Rows are points. A path goes straight from each point to the next, and from the last back to the first. The post is the endless flat space through its rows: a point in 2 columns, a line in 3, a plane in 4, and so on, so that a path can go around it. Count how often the path circles the post. Going back the other way cancels.

Post:
[[0.1 0.5]]
Path, 33 rows:
[[-0.7 -1.4]
 [ 2.0 -0.4]
 [ 5.6  3.1]
 [ 0.0  6.4]
 [-3.8  2.8]
 [-6.1 -0.7]
 [-2.3  2.4]
 [-5.3 -0.8]
 [-1.0 -3.4]
 [ 4.7 -4.7]
 [ 3.3  1.3]
 [ 7.2  0.8]
 [ 3.7 -5.9]
 [-0.1 -3.6]
 [-0.6 -2.9]
 [-2.1 -0.2]
 [-4.5  4.0]
 [-0.5  3.5]
 [ 3.6  4.1]
 [ 0.8  7.1]
 [ 3.1  1.2]
 [ 2.0 -1.3]
 [-0.3 -1.6]
 [-3.0  0.8]
 [-4.0  4.9]
 [-5.4  3.2]
 [-3.1 -1.6]
 [-4.7 -0.3]
 [-2.8  3.3]
 [ 1.0  4.9]
 [ 4.1  0.9]
 [ 3.0 -2.1]
 [-1.6 -4.2]]
Times around: 1

Post:
[[ 5.4  1.3  1.4  1.6  0.1  1.3]
 [ 9.2  3.0 -1.9  3.6 -2.0 -3.3]
 [-1.3  1.3 -0.8 -2.3  1.5 -0.8]
 [-5.5 -7.2 -4.0 -2.3  0.9 -2.8]
 [-3.6 -1.1  0.5 -3.6 -3.2  2.3]]
Path, 34 rows:
[[ 6.9  0.6  5.0  1.4  5.8  2.7]
 [-4.1 -4.6  6.8 -1.9 -0.3  5.5]
 [-1.1  2.0 -0.5 -0.9 -4.7 -0.2]
 [-2.7 -1.1  2.8 -0.3  0.5 -0.1]
 [ 0.4 -2.6 -1.3 -0.1 -4.8 -2.9]
 [-5.1  0.5  2.0 -3.2  0.8  2.5]
 [-6.4 -3.1 -1.0 -1.5 -6.4  3.1]
 [ 2.7 -1.4 -4.8  4.4 -4.6  1.1]
 [-0.3  1.4 -0.3  3.4 -0.7 -0.8]
 [ 1.1 -4.4 -0.4  2.7 -0.3 -3.0]
 [ 2.8 -3.1  2.3 -2.2 -5.6 -2.5]
 [ 0.7 -2.7  0.4 -1.2  0.4 -0.4]
 [-1.1 -3.7 -4.5 -0.1 -2.9 -6.3]
 [-1.1 -1.7 -1.2  0.0 -2.5 -1.5]
 [ 0.6 -0.9  1.7  2.5 -3.3 -1.5]
 [ 1.9  4.8  1.9 -2.9 -1.3 -3.5]
 [-0.2  0.2  7.8 -7.6  1.7  8.9]
 [ 2.5 -5.0  1.0 -2.8 -4.0 -2.9]
 [-2.8 -2.5 -3.5 -0.8  0.5 -5.6]
 [-2.2 -3.2  1.0 -1.0  3.3 -0.8]
 [ 2.8  1.6 -0.5 -2.8 -0.7 -4.4]
 [-0.4 -1.3  1.1 -5.5  0.1  2.1]
 [ 2.4 -1.2  2.5 -1.5 -3.9 -0.3]
 [ 4.0 -0.1  2.1  3.9  1.5 -1.8]
 [-0.5  2.9  2.1  2.6  0.2  1.1]
 [-9.0 -2.5 -2.9 -4.9 -0.3  2.4]
 [-2.4 -1.1  0.0 -4.7  0.1  7.6]
 [ 9.9 -1.6 -0.5  0.5 -4.1 -0.2]
 [ 0.2  1.1  5.2 -4.1 -1.3  2.5]
 [ 2.2  0.6 -3.8  1.2  0.5 -7.0]
 [ 7.6 -0.6  0.1  8.7 -2.8 -1.6]
 [ 6.6 -0.4 -4.9  5.4  0.7 -2.5]
 [ 0.2  0.4 -3.7 -3.1  1.6  0.8]
 [ 3.5 -8.1 -5.8 -1.5 -3.9 -5.2]]
Times around: 2

Post (10 x 11):
[[-0.9 -1.0 -3.0  2.6 -0.8 -1.1  2.9  1.5  5.7 -2.7 -2.0]
 [ 2.4  0.6  4.6  1.0  2.5  0.8 -1.4  2.8 -0.8 -9.2  1.8]
 [-0.4 -0.6  2.7  2.1 -3.8 -5.4 -1.2 -1.3 -3.8  2.1  2.8]
 [ 0.2 -0.3  1.6 -5.8  1.6  3.1 -0.6 -2.3 -6.0 -1.7  6.4]
 [ 1.7  2.4 -1.4  4.9 -1.2  2.4  1.5 -4.2  0.2 -1.0  0.4]
 [-1.8 -0.5 -3.7  3.0  4.7 -4.7  0.3  0.7 -2.2  3.6  0.5]
 [-1.5  0.3  0.3 -2.7 -0.5  0.3 -0.9 -5.3 -1.9 -6.8 -0.3]
 [-4.7  2.3  0.2 -4.9  2.2 -0.5 -0.8  5.1 -1.9 -3.0 -0.3]
 [-3.0  6.2  4.1 -0.6  6.5  2.9 -1.0 -6.9 -2.5 -0.1  9.9]
 [ 1.2  2.3 -1.2  1.7  3.6 -4.3 -0.4  4.4  4.5 -1.0 -6.9]]
Path, 19 rows:
[[ -1.1  -2.2  -2.2   1.0  -1.4   7.1   0.9   1.3   0.5  -3.8  -2.5]
 [ -1.4  -6.0  -6.6   3.9   1.0  -1.1  -0.8   0.1  -0.2  -1.4   1.9]
 [ -4.3   5.6  -2.8  -1.9   1.4   0.3  -4.8   0.2  -2.9  -1.2  -0.9]
 [ -2.1  -2.4   0.5  -0.4  -1.7  -1.9  -2.4  -0.6   3.4  -4.0  -0.9]
 [ -4.5   0.1  -0.8  -2.9   0.1  -2.8  -0.7   0.2   3.3  -0.6  -5.5]
 [ -1.3  -0.5   1.5   0.3   6.7  -1.1   1.7   1.2   0.3  -5.7   0.7]
 [  1.6  -3.2  -4.5   4.3   1.2   6.3   5.4  -0.7  -3.4  -4.3   5.9]
 [  2.0  -2.7   3.4   0.5   1.1   2.2   3.0   4.3   0.5  -5.2   0.7]
 [  0.8   2.2   5.0   0.8   8.7  -3.2  -6.2  -5.6   2.0  -1.6  -1.3]
 [ -1.3  -2.6   0.4   6.1   1.2  -4.6  -1.4   2.9  -0.2  -3.2   1.9]
 [ -1.3   6.2  -5.0   3.4   4.2  -4.5  -2.4  -3.4   3.3  -5.7 -10.4]
 [ -3.9  -0.4  -1.4  -1.8   0.0  -2.4   2.2   5.4  -4.6  -0.8   5.0]
 [ -0.9  -2.5   2.0   2.2   3.0  -3.0   4.0   4.6  -1.8  -4.7   2.6]
 [  0.4   0.6   1.5  11.5   4.1  -3.2   0.3  -6.5   5.2   2.5  -2.9]
 [ -4.4   2.1   1.1   1.1  -3.1   2.2  -1.9   1.6   2.1   1.4   0.4]
 [ -2.1   2.8   3.5   1.1  -0.1  -1.4  -2.4  -0.4   0.0  -2.7   6.1]
 [  8.5   2.2   2.7   4.7   2.3  -2.6  -0.1   1.2   2.6  -6.5  -1.7]
 [  0.0  -1.3  -3.5  -7.5  -2.4  -0.3   4.5   0.3  -0.8  -3.6  -2.3]
 [ -1.5  -2.2  -3.1   2.6   8.2  -3.6   0.8  -2.8   0.5  -3.2  -1.4]]
Times around: 2

Post (17 x 18):
[[ 1.5 -0.9  0.3 -2.6  2.5  4.8 -3.5 -3.7 -1.1 -0.9  3.7  1.1  1.9 -3.9
   1.8  1.3 -2.3 -2.6]
 [-1.8 -1.4 -1.5 -1.1 -0.3  3.3 -0.1  0.9  3.0  1.5  0.8  0.8  4.9  1.5
   1.1 -4.7  2.4  0.5]
 [-1.2  2.1  4.7  1.5  2.1 -0.9  2.5  3.9 -1.0 -1.5 -3.4  1.0  2.3 -2.8
   0.8  0.2  0.4  1.6]
 [-3.9  2.9 -1.9  4.0 -3.8  3.2 -1.7  1.2  1.1 -3.0  0.9  2.3 -2.7  1.8
  -0.7 -3.4  1.7 -2.8]
 [ 0.7 -4.8  1.2 -3.8 -1.9 -0.4  0.7 -2.3 -3.6  1.4  0.4 -2.7  0.1 -5.8
   3.7 -2.0 -0.6  3.7]
 [ 4.3 -3.5  3.1 -2.3 -3.2 -4.5  1.6 -1.7 -1.3  2.1  0.4 -0.3  2.3 -6.5
   3.5 -2.2  2.4 -0.3]
 [-2.2 -0.9 -1.0  2.5 -0.7 -1.2  2.7  0.8 -1.9 -3.9 -0.2 -0.8  2.4  5.4
  -2.3  1.3 -1.2  0.0]
 [ 2.8 -6.0  1.6 -1.4 -1.4 -2.4  0.5 -2.4 -5.0 -2.2  1.9 -3.0 -1.2 -2.9
   1.5 -8.1  1.1  1.2]
 [-1.1 -3.4  6.1 -1.3  2.3 -1.7  0.6 -3.7 -5.6  1.9  0.9  1.3  8.5 -7.0
   0.6  2.3  2.9 -0.2]
 [-1.8  0.6 -7.5 -4.3 -3.5  0.5 -1.1  4.3 -0.9 -2.7  6.0  2.4 -2.5  6.5
   1.9 -7.8 -3.0  2.8]
 [-3.0 -0.6  7.9  0.1  1.1  0.0  5.2  1.8  1.3 -2.7 -0.9  0.8  1.4 -0.5
   2.9  0.7 -0.3  6.6]
 [ 1.4 -0.6 -5.3  1.0  1.7 -0.1 -6.3  1.1  3.1 -0.6  5.5  3.1 -1.7  0.5
   0.4 -2.2  3.1 -0.7]
 [-3.5 -2.7 -1.3 -0.9  4.2  2.0  2.4  3.0  1.5  0.8  4.5  6.9  2.8 -0.7
  -2.1 -1.0  1.6  0.8]
 [-4.2 -1.8  2.0  0.4 -0.2  3.4  0.6  3.6  1.3 -0.9  0.4  5.3 -2.2  7.1
  -0.8 -5.6 -2.7  1.7]
 [ 0.2  3.8 -0.9  1.6  0.9 -1.1  1.4  0.4 -3.3 -2.3 -0.2 -0.4 -2.2  2.5
  -2.2 -1.2  2.6  0.5]
 [-7.0 -2.0  4.4 -1.7 -2.5 -0.3  1.4 -0.5  3.3  0.0 -1.5 -1.1  0.0 -1.7
   1.8 -5.6  0.9 -2.1]
 [ 0.0 -0.9 -0.7 -0.9  2.9  4.4 -0.4  1.4 -2.7 -0.3  1.5  2.7  1.8  3.2
   5.0  0.5 -1.2 -4.5]]
Path, 27 rows:
[[ -3.9   3.6  -1.5   4.3   1.1  -3.3   2.2   3.1  -2.9  -7.1   2.6  -0.4
   -0.9  -2.0  -2.4  -4.4   0.3  -2.9]
 [  3.3   3.5  -3.2   0.2  -0.7   1.2  -4.0  -1.1   0.8   0.1  -0.9  -1.7
   -2.7  -8.8   1.6  -4.2   2.7   0.9]
 [ -1.8  -1.8  -1.8   0.4   0.5   4.0  -2.0   3.7   0.5  -2.2  -1.5   2.3
   -0.9  -0.8   3.2  -2.5   3.6  -5.9]
 [  3.3  -2.7   0.1  -2.0  -1.4  -1.5  -0.6   2.6   0.3  -2.7   3.9  -1.8
    0.4  -5.0  -1.3 -10.6   5.2   6.3]
 [ -0.1 -12.0  -1.5   6.5  -0.3  -8.2   4.4   3.7   1.5  -2.8   5.4   0.4
    1.4   2.7  -1.6  -6.9   8.5   4.6]
 [ -2.6  -2.9   2.5   1.6  -3.2   2.4   5.1   4.6   3.0   0.6  -2.3   0.5
   -2.8   7.9   1.1  -2.9  -0.9  -0.2]
 [ -3.2  -3.3   2.8  -3.3  -4.6   5.5   3.5  -1.3   0.8   0.6  -1.9  -1.0
   -0.5  -4.4  -1.0  -5.9  -1.3  -0.7]
 [ -5.6  -3.7   2.9  -0.5  -0.8   8.2   6.0   3.7   0.3  -4.2  -4.1   2.4
    1.8   6.5   6.3  -0.2  -8.4  -8.8]
 [  1.4   7.7  -4.8   0.5  -6.7  -0.4  -0.5   1.2  -2.6  -6.7   0.2  -1.6
   -3.7  -6.4   4.2  -2.4   1.3  -6.2]
 [  1.8  -3.5   2.6   2.0  -2.5  -0.7  -0.6   3.1  -5.0  -1.6   2.2   6.2
   -2.7  -1.0  -2.4  -7.0   0.7   3.5]
 [  0.4  -4.5  -1.9   0.3  -2.7  -4.1  -7.5   1.7  -7.2   1.5   3.8  -0.1
    3.8   1.2   1.6   0.3   1.7  -1.3]
 [  0.3  -5.6   2.6   0.0   6.8  -4.6  -3.4   0.1  -1.8  -3.9   3.6  -1.7
   -4.0  -9.8   0.1  -4.6   5.5   3.3]
 [  8.6  -4.4  -0.2   2.0  -1.4  -2.6  -0.8  -0.2   1.1   1.6   0.8   3.9
    2.0   1.1   4.2   1.9   3.7  -1.0]
 [  0.8 -14.5   5.2  -2.6   1.7   7.3   3.5  -3.1  -0.4  -2.4   4.7   3.4
    8.3   1.2   1.0   0.2  -1.9   1.1]
 [ -2.7   0.2  -0.4  -0.7   3.4  -2.8  -1.9  -0.7  -2.0   0.3   5.9  -0.7
    2.7  -1.6  -1.1   4.3   4.0  -4.5]
 [ -3.0  -5.3   3.3   1.5   2.4   4.6  -0.3   1.7  -0.6   2.8   2.1   3.5
    1.0  -4.4   3.9  -2.9   2.4   3.4]
 [ -5.3  -0.8  -1.5  -2.7  -2.8   1.7   3.2   1.9  -2.6   0.8  -3.1  -0.7
    1.2  -0.9   0.0  -4.9  -3.3   4.1]
 [  2.0  -2.0  -2.6  -0.5  -2.9  -1.5   1.3  -1.7  -3.5   3.4  -4.9   1.5
   -1.9   0.7   0.1  -6.0   1.9  -2.3]
 [ -4.9  -2.0   3.7  -1.0  -4.8   1.4   1.8  -4.7   2.3   2.0  -2.9   1.2
   -0.6   0.9   1.0  -3.3  -5.5   0.8]
 [ -2.1  -1.3   0.8  -0.4  -0.4  -1.1   1.5   2.1  -0.1   0.3  -1.0  -1.6
   -4.1   0.0   0.3  -8.4   1.7   3.2]
 [ -0.7  -2.1  -4.3   2.8  -4.3  -2.4  -1.3  -0.9   1.6  -3.0   6.8   0.9
   -0.6   4.1  -2.5  -0.3   1.2   9.0]
 [ -0.3  -3.4   3.1  -1.4   3.5  -2.6   2.6  -4.0  -2.5   0.6   8.2   4.5
    7.3  -0.9   3.3   2.4   5.1   2.5]
 [ -1.9  -1.2   2.6  -0.3  -1.5   5.8   3.0   0.5   5.8  -3.0   5.1   1.9
    3.5   5.3   0.7  -6.0  -7.4   4.1]
 [ -0.1   4.8  -0.7  -0.2   1.2   3.5  -1.1   2.6  -3.1  -2.7  -0.2   8.1
    0.3  -2.2   3.6   4.8  -6.8  -5.1]
 [  4.9   1.2  -5.1   1.8  -4.3   5.3  -7.4   1.0  -2.5   1.8   1.1   9.4
    2.2  -2.3  -3.3  -9.2   5.1  -4.4]
 [ -1.9   3.6  -0.2  -4.8  -3.3   4.9   6.2   1.2   0.6   2.1   1.6   4.6
   -0.9  -1.5   1.0  -2.5   1.6  -2.5]
 [ -1.2  -1.7  -7.4  -4.2  -0.8   3.7  -2.1   3.6  -3.0  -0.4   5.1  -0.4
   -5.1  -2.1   2.8  -3.5  -4.8  -1.9]]
Times around: 2
